Rows are points. The ring and each string are closed loops that go straight from each point to the next, and from the last back to the first. Before rounding, they use only three directions, however many columns there are. How many times does the string pass through the ring? Passing back the other way cancels.

Ring (9 x 3):
[[3.6,5.5,1.4],
[1.2,5.1,3.2],
[-1.3,4.3,3.0],
[-4.1,2.3,1.3],
[-4.6,0.8,-0.7],
[-3.5,0.7,-2.8],
[-0.5,2.6,-4.4],
[1.3,3.8,-4.1],
[3.6,5.3,-1.2]]
String:
[[3.4,7.1,-4.3],
[4.7,5.6,-4.3],
[3.0,2.6,-1.9],
[2.1,2.8,-4.2],
[-0.3,4.6,-8.6],
[-1.7,5.2,-5.9],
[-1.0,3.8,-2.2],
[0.0,1.1,-0.8],
[-0.6,1.1,-5.0],
[-0.7,3.8,-7.8],
[-0.7,6.2,-7.7],
[0.2,5.6,-5.0],
[2.2,7.9,-7.4],
[4.7,6.0,-3.9],
[4.2,2.9,0.5],
[2.0,2.4,1.0],
[0.8,6.4,-3.3]]
Times through: 0

Ring (7 x 8):
[[4.9,4.2,-1.9,1.7,-8.7,0.0,1.1,2.2],
[3.1,5.9,0.6,0.8,-2.2,-0.9,-0.7,0.6],
[-1.4,3.5,6.8,0.4,4.2,-0.3,1.4,-2.4],
[-5.0,-0.7,9.1,0.9,4.3,-0.4,5.8,-4.0],
[-5.9,-4.5,5.7,2.3,-2.3,-1.9,10.3,-3.5],
[-1.5,-3.1,1.2,2.8,-8.9,-1.1,8.8,-0.6],
[3.4,1.2,-1.4,2.3,-10.7,0.3,4.2,1.8]]
String, 17 rows:
[[2.4,7.7,0.2,0.3,1.1,-2.7,-2.3,-0.1],
[0.4,4.4,-2.2,1.3,-2.5,-4.9,1.7,-0.5],
[0.9,5.0,-4.0,1.4,-3.5,-5.8,1.3,-0.1],
[4.5,7.7,-1.7,0.7,-2.8,-1.9,-2.3,1.3],
[5.2,7.5,2.4,0.3,-1.4,1.7,-2.9,1.3],
[2.6,4.0,5.1,0.7,-1.4,2.5,0.5,0.1],
[-0.5,2.4,1.8,1.3,-1.7,-2.3,3.2,-1.1],
[-2.5,2.8,0.4,1.2,0.6,-5.3,3.3,-2.2],
[0.0,2.1,5.3,1.0,-0.6,0.8,2.7,-1.1],
[1.1,3.0,8.9,0.4,1.6,3.9,1.1,-1.0],
[-2.3,0.6,2.7,1.6,-1.5,-2.6,5.1,-1.9],
[-5.7,0.4,4.7,1.1,4.1,-4.6,5.5,-4.2],
[-5.2,1.4,7.8,0.5,6.9,-2.5,4.0,-4.4],
[-4.5,1.5,5.1,0.8,4.4,-3.7,4.2,-3.7],
[-2.0,1.7,3.8,1.1,0.5,-2.0,3.8,-2.1],
[1.7,4.2,7.9,0.3,2.0,3.4,0.0,-0.8],
[3.5,7.1,7.3,-0.3,3.5,3.4,-3.1,-0.2]]
Times through: 0
String, 8 rows:
[[-8.1,-7.5,4.5,3.0,-4.6,-3.5,13.7,-4.1],
[1.0,-2.5,4.1,2.5,-9.5,3.2,7.3,0.5],
[3.3,2.0,4.2,1.4,-5.8,3.6,2.5,1.0],
[0.8,2.0,-0.3,1.8,-5.5,-2.0,3.7,0.0],
[-0.4,3.4,-3.2,1.7,-3.7,-5.8,3.0,-0.7],
[-1.3,5.8,3.9,0.1,5.7,-3.2,-0.4,-2.5],
[-2.6,1.8,12.1,0.1,6.9,2.9,2.3,-3.4],
[-6.7,-3.5,11.7,1.2,4.1,1.0,8.4,-4.8]]
Times through: 1

Ring, 7 rows:
[[8.3,5.0,5.0,-0.9,2.0,1.3,-1.1,-0.8,-3.1,-2.2,-3.9],
[6.4,5.6,0.2,2.4,0.5,-2.1,-0.5,-3.7,2.2,-3.3,0.1],
[0.2,1.9,-5.1,4.0,0.1,-4.1,-0.6,-4.4,5.0,-2.5,3.8],
[-5.1,-2.2,-5.4,2.9,0.7,-2.9,-1.1,-2.2,3.7,-0.6,3.8],
[-4.9,-4.4,-2.7,-0.4,2.5,0.1,-1.8,0.6,-1.3,0.8,1.0],
[2.6,-2.4,1.9,-4.2,4.6,3.2,-2.1,2.1,-7.4,0.3,-3.6],
[7.6,2.5,5.3,-3.2,3.5,3.0,-1.6,0.9,-6.4,-1.1,-5.1]]
String (19 x 11):
[[-8.9,-7.8,-6.4,-0.3,2.9,-0.6,-2.0,0.7,-0.8,1.5,3.1],
[-9.7,-4.4,2.4,1.0,0.6,1.3,-1.9,3.0,0.2,2.4,-0.3],
[-4.1,-1.5,3.0,0.4,1.1,1.2,-1.6,1.7,-0.8,0.9,-1.3],
[2.5,-1.4,-0.6,-2.4,3.7,1.2,-1.7,0.2,-4.5,-0.6,-1.5],
[8.0,-2.0,-2.0,-5.9,6.5,2.6,-2.1,0.2,-9.5,-1.2,-3.0],
[10.0,-1.0,3.8,-7.9,6.9,5.4,-2.4,2.6,-13.0,-0.5,-6.8],
[5.5,2.2,10.1,-3.7,3.0,5.1,-1.9,3.5,-7.6,0.3,-7.4],
[0.4,2.6,7.2,0.7,0.4,1.8,-1.3,1.4,-0.9,0.0,-3.5],
[2.1,1.9,2.7,0.4,1.3,0.5,-1.2,-0.3,-0.9,-1.0,-1.7],
[10.5,3.2,-1.3,-2.2,3.9,0.0,-1.2,-2.7,-4.3,-3.2,-1.7],
[14.7,7.4,-0.1,-0.7,2.9,-1.1,-0.6,-4.6,-2.4,-4.8,-1.9],
[8.3,8.9,2.3,4.0,-0.9,-2.7,-0.1,-4.7,4.2,-4.1,-0.3],
[9.6,7.8,-4.1,4.1,0.2,-4.9,0.0,-7.2,4.9,-5.3,2.6],
[6.2,4.8,-6.8,3.8,0.6,-5.1,-0.2,-6.8,4.9,-4.5,4.0],
[0.0,3.1,-6.4,5.7,-0.9,-5.6,-0.2,-5.8,7.7,-3.2,5.2],
[-6.8,1.2,-0.2,6.0,-2.2,-3.1,-0.7,-1.8,7.5,-0.5,3.0],
[-0.9,0.2,-1.5,1.7,1.0,-1.3,-1.1,-1.5,1.4,-1.0,1.1],
[0.8,-1.6,-6.2,0.2,2.8,-2.0,-1.3,-2.6,-0.2,-1.6,2.5],
[-2.9,-4.7,-8.5,0.0,3.2,-2.1,-1.5,-2.0,-0.2,-0.7,3.8]]
Times through: 3
String, 16 rows:
[[-11.9,-2.5,-3.0,6.0,-2.0,-3.5,-0.9,-1.1,8.0,0.7,4.7],
[-7.3,-1.1,1.0,3.4,-0.7,-1.0,-1.2,0.3,3.8,0.7,1.3],
[-1.7,-1.4,-2.2,0.7,1.7,-0.8,-1.4,-0.9,0.2,-0.5,1.0],
[-0.9,-3.1,-5.9,-0.4,3.1,-1.3,-1.5,-1.6,-1.1,-0.8,2.2],
[-5.7,-5.2,-7.7,0.8,2.5,-2.1,-1.6,-1.4,0.9,0.0,4.0],
[-10.3,-4.4,-5.1,3.7,0.0,-2.8,-1.3,-0.9,4.9,0.8,4.5],
[-9.5,-2.0,-2.7,5.0,-1.3,-3.0,-1.0,-1.2,6.5,0.4,3.9],
[-2.5,0.4,-0.3,2.5,0.2,-1.3,-1.1,-1.1,2.5,-0.6,1.0],
[3.6,0.5,-4.7,0.3,2.6,-1.9,-1.1,-3.1,-0.3,-2.3,1.6],
[4.7,1.9,-8.5,2.3,1.9,-4.5,-0.6,-5.9,2.9,-3.7,4.2],
[5.3,4.3,-9.7,4.8,0.5,-6.6,0.0,-8.0,6.6,-4.9,5.9],
[0.3,4.5,-3.4,6.0,-1.5,-4.9,-0.2,-5.2,7.8,-3.1,4.0],
[-3.7,2.7,1.9,5.0,-1.8,-2.2,-0.7,-1.6,5.8,-0.8,1.3],
[-3.0,2.3,-0.6,4.9,-1.3,-3.0,-0.6,-2.5,6.0,-1.3,2.4],
[-5.5,1.3,-5.4,6.9,-2.0,-5.4,-0.4,-4.4,9.3,-1.8,5.8],
[-5.4,-1.3,-8.4,5.1,-0.3,-5.2,-0.7,-4.3,7.1,-1.6,6.3]]
Times through: 2

Ring (9 x 14):
[[-1.9,-4.1,-2.6,1.9,0.6,1.2,3.7,1.5,-3.4,3.9,1.1,-2.4,-3.6,6.5],
[-1.0,-3.6,1.8,-0.5,1.3,3.2,3.2,6.2,-0.8,0.6,0.9,-4.4,-1.0,9.8],
[0.5,-1.9,5.5,-3.0,1.7,3.7,1.2,8.6,1.8,-2.7,0.3,-4.6,2.7,8.3],
[1.8,-0.4,7.2,-4.2,1.7,3.3,-0.8,8.4,3.4,-4.3,-0.5,-3.7,5.2,4.9],
[3.3,1.0,8.0,-4.4,1.6,2.6,-3.0,6.0,5.0,-3.8,-1.5,-2.5,6.1,0.8],
[3.4,0.8,6.2,-2.9,1.4,1.9,-3.2,2.9,4.5,-1.2,-1.8,-1.8,4.0,-0.6],
[2.2,-0.3,1.8,-0.3,0.7,0.4,-1.9,-1.2,1.7,2.5,-1.4,-0.4,0.7,-2.0],
[0.4,-1.5,-2.5,1.9,0.1,-0.9,-0.2,-3.8,-1.6,4.9,-0.6,0.8,-1.9,-2.6],
[-1.6,-3.3,-5.2,3.2,-0.2,-1.0,2.4,-3.3,-4.5,5.8,0.6,0.3,-4.1,0.5]]
String, 25 rows:
[[1.1,-0.9,1.1,-0.4,0.6,0.5,-0.7,0.4,0.4,1.5,-0.7,-0.7,0.8,-0.4],
[2.1,-1.1,3.3,-0.6,1.2,1.9,-1.1,1.2,2.4,2.3,-1.3,-2.4,0.0,2.3],
[2.8,-1.0,4.9,-1.1,1.6,2.7,-1.6,2.0,3.8,2.1,-1.6,-3.3,0.2,3.6],
[1.5,-0.5,2.1,-0.9,0.8,0.7,-1.2,0.9,1.1,0.8,-0.9,-0.8,1.6,-0.7],
[5.0,0.4,10.2,-3.7,2.4,4.5,-3.7,5.2,8.0,-0.6,-2.7,-5.0,3.1,4.8],
[5.3,1.4,11.4,-5.1,2.4,4.3,-4.4,6.6,8.4,-3.0,-2.6,-4.4,5.6,3.1],
[5.7,1.7,14.2,-6.8,2.8,5.5,-4.6,10.1,9.9,-5.7,-2.6,-5.6,7.7,5.2],
[2.8,1.8,6.9,-4.8,1.1,1.2,-3.4,5.6,3.8,-5.4,-1.2,-0.6,8.0,-2.9],
[0.6,-0.2,1.2,-1.5,0.4,-0.1,-0.8,1.8,-0.3,-1.1,-0.2,0.3,3.4,-2.4],
[0.9,-1.1,3.0,-1.7,1.0,1.6,-0.1,3.9,1.0,-0.7,-0.3,-2.0,2.2,2.5],
[1.7,-2.2,9.7,-4.4,2.7,6.3,1.1,12.4,4.9,-3.8,-0.2,-7.7,3.0,13.9],
[0.5,-2.4,7.4,-3.8,2.2,5.2,1.8,11.6,2.8,-3.9,0.4,-6.4,3.0,12.2],
[-0.3,-2.0,3.4,-2.3,1.2,2.5,1.6,7.2,0.1,-2.5,0.6,-3.2,2.6,6.2],
[0.1,-1.1,0.5,-0.7,0.5,0.2,0.2,1.7,-0.9,0.0,0.0,-0.4,1.8,-0.2],
[0.6,-2.1,4.7,-2.2,1.6,3.5,1.2,7.1,1.6,-1.2,0.1,-4.4,1.5,7.9],
[1.2,-2.5,9.9,-4.7,2.8,6.6,1.7,13.8,4.5,-4.6,0.2,-8.1,3.3,15.2],
[1.2,-0.7,7.4,-4.5,1.8,3.6,0.0,10.0,3.0,-5.2,0.0,-4.1,5.5,6.4],
[0.4,0.0,0.9,-1.6,0.3,-0.5,-0.8,1.7,-0.7,-1.6,-0.1,0.8,3.9,-3.3],
[1.1,0.6,2.4,-2.5,0.4,-0.3,-1.7,2.5,0.5,-2.6,-0.5,0.7,5.2,-3.9],
[2.8,1.6,6.3,-4.2,1.1,1.1,-3.3,4.5,3.7,-4.2,-1.3,-0.6,7.0,-2.9],
[1.9,0.8,3.0,-2.3,0.6,0.0,-2.4,1.5,1.5,-1.6,-1.0,0.5,4.6,-4.1],
[2.5,-0.3,5.1,-2.2,1.4,2.2,-1.7,3.3,3.3,-0.4,-1.3,-2.4,2.6,1.8],
[4.8,0.2,9.1,-3.0,2.2,4.1,-3.5,4.0,7.4,0.4,-2.6,-4.5,2.2,4.1],
[3.9,0.3,5.2,-1.4,1.4,1.8,-3.4,0.0,4.8,2.2,-2.4,-2.0,1.2,-0.4],
[0.9,0.2,-1.4,0.2,-0.2,-1.9,-1.7,-3.1,-1.2,1.7,-0.7,2.4,1.8,-6.9]]
Times through: 4
String:
[[0.0,-2.3,-4.9,3.8,-0.2,-1.5,0.4,-6.8,-2.8,8.0,-0.6,1.2,-4.8,-2.9],
[-0.4,-3.1,-4.1,3.4,0.2,-0.4,1.4,-4.5,-2.7,7.4,-0.2,-0.3,-5.1,0.8],
[-0.3,-2.9,-1.9,1.9,0.5,0.5,1.5,-1.3,-1.8,4.9,0.0,-1.3,-3.2,2.6],
[-0.3,-1.8,-1.5,0.8,0.2,-0.3,0.7,-0.6,-1.9,2.5,0.1,0.0,-0.5,-0.4],
[-1.9,-2.5,-6.2,2.9,-0.6,-2.2,2.0,-4.1,-5.4,4.7,0.8,2.0,-2.5,-3.0],
[-3.4,-5.0,-8.2,4.8,-0.4,-1.2,4.8,-3.8,-7.2,7.5,1.6,0.1,-6.7,3.0],
[-2.8,-5.8,-4.1,3.5,0.7,1.8,5.4,0.9,-4.5,6.4,1.5,-3.6,-6.8,10.2],
[-0.8,-4.2,0.7,0.8,1.3,3.1,3.3,4.0,-1.0,3.2,0.6,-4.6,-3.3,10.2],
[-0.5,-2.7,0.3,0.2,0.8,1.6,1.9,2.8,-1.2,1.7,0.4,-2.4,-0.9,5.0],
[-1.0,-1.5,-2.2,0.4,-0.1,-1.0,1.0,0.1,-3.1,0.9,0.5,0.9,0.9,-1.8],
[-1.6,-3.1,-0.4,-0.1,0.7,1.5,3.0,4.4,-2.6,0.4,1.2,-2.3,-0.3,5.8],
[-0.6,-4.7,6.4,-2.3,2.6,6.7,4.4,12.5,1.8,-1.3,1.1,-8.8,-0.9,18.8],
[-0.6,-2.5,3.6,-2.3,1.4,3.1,2.3,8.2,0.0,-2.4,0.9,-4.0,2.1,8.2],
[-0.3,-0.8,0.4,-1.3,0.3,-0.2,0.3,2.6,-1.5,-1.4,0.4,0.2,3.1,-1.2],
[1.2,-1.3,8.8,-5.1,2.2,5.0,0.7,12.4,3.7,-5.8,0.2,-5.8,5.3,10.1],
[2.2,-0.9,10.6,-5.6,2.5,5.7,-0.2,12.7,5.5,-5.8,-0.4,-6.5,5.5,10.6],
[2.4,-0.9,9.1,-4.4,2.3,4.9,-0.6,9.8,5.0,-3.7,-0.8,-5.6,4.1,8.7],
[1.1,-0.7,3.3,-1.9,1.0,1.5,-0.6,3.7,1.2,-1.0,-0.4,-1.7,2.7,1.5],
[1.6,0.7,3.8,-2.9,0.7,0.5,-1.9,3.5,1.6,-2.9,-0.7,-0.1,5.4,-2.5],
[3.2,1.7,7.5,-4.8,1.3,1.7,-3.4,5.7,4.5,-4.8,-1.4,-1.3,7.4,-1.7],
[6.1,1.9,15.6,-7.4,3.1,6.1,-4.9,11.2,10.9,-6.3,-2.8,-6.3,8.2,6.1],
[6.2,1.8,14.5,-6.6,2.9,5.6,-5.0,9.4,10.6,-4.8,-3.0,-5.8,7.1,5.2],
[3.1,1.6,4.8,-3.0,0.8,0.3,-3.7,1.5,3.3,-1.9,-1.7,0.2,5.4,-4.7],
[3.5,1.3,5.4,-2.7,1.1,1.0,-3.7,1.4,4.1,-0.9,-2.0,-0.7,4.4,-3.1],
[5.0,0.7,8.8,-3.0,2.1,3.5,-4.1,3.0,7.3,0.4,-2.8,-3.7,2.7,2.2],
[4.3,-0.5,7.6,-1.9,2.1,3.9,-2.7,2.8,6.3,2.1,-2.4,-4.5,0.4,4.9],
[1.3,-1.1,2.1,-0.6,0.9,1.2,-0.6,1.2,1.1,1.5,-0.8,-1.6,0.6,1.3],
[0.5,-0.7,-0.9,0.2,0.1,-0.9,-0.7,-1.5,-1.1,1.9,-0.5,1.0,0.9,-3.5],
[0.2,-0.8,-3.5,1.7,-0.4,-2.2,-0.8,-4.9,-2.5,4.0,-0.5,2.5,-0.5,-6.3]]
Times through: 4
